Every row gives one point. Each copy is the shape, with its points in the same order, turned, moved and blurred by noise. Is it also mirrored, or only turned?

Shape (8 x 2)
[[ 18.1   7.8]
 [ 17.0  14.3]
 [  4.4 -13.7]
 [ 18.2  15.9]
 [-25.3 -14.7]
 [ 11.9  10.7]
 [  9.8 -46.2]
 [ 16.7   3.8]]
Copy 1 (8 x 2)
[[ 14.4  17.2]
 [ 20.2  14.5]
 [ -6.8   1.1]
 [ 22.5  18.1]
 [ -5.5 -25.9]
 [ 14.3  10.8]
 [-39.5   2.8]
 [ 10.1  13.5]]
Copy 1 is: mirrored
Copy 2 (8 x 2)
[[  9.6  25.4]
 [ 14.6  29.4]
 [  4.3  -0.4]
 [ 15.1  28.6]
 [ 23.8 -22.0]
 [ 14.9  22.6]
 [-23.7 -18.7]
 [  7.4  20.8]]
Copy 2 is: mirrored

Shape (9 x 4)
[[-28.8  23.0   2.1  29.0]
 [ -9.0  12.4  16.3  -9.3]
 [ -3.2   7.7  15.0  -2.9]
 [  4.5   7.6  10.7   3.2]
 [-14.0 -11.0  15.3  16.6]
 [ -6.8  -1.5 -42.7  15.5]
 [-24.2 -15.7 -22.7   3.4]
 [  4.6 -21.2  10.4  14.4]
 [ 48.3 -24.2   0.7  -7.9]]
Copy 1 (9 x 4)
[[ 12.6  25.1  22.9  27.5]
 [ 24.5   1.6  -5.9  -1.0]
 [ 16.4  -1.6  -4.8   4.6]
 [ 11.4  -9.0   2.2   5.9]
 [ -2.5   7.1 -13.5  21.5]
 [-30.2  15.8  28.8  -8.0]
 [-21.3  26.4   0.6  -7.9]
 [-14.3  -8.7 -15.9  14.6]
 [-21.2 -49.0 -12.4 -15.4]]
Copy 1 is: mirrored
Copy 2 (9 x 4)
[[  3.8  27.6  43.9  -6.2]
 [-10.3  11.1   8.3  14.1]
 [ -2.5  11.4   5.8   7.7]
 [  0.4   9.5   2.6  -1.1]
 [ 22.3  25.5  11.0   8.7]
 [ 29.0 -23.6  38.2 -11.6]
 [ 31.9  -8.1  31.6  17.1]
 [ 30.7  13.8  -4.7   2.0]
 [ 21.2 -21.2 -39.5  -9.6]]
Copy 2 is: mirrored
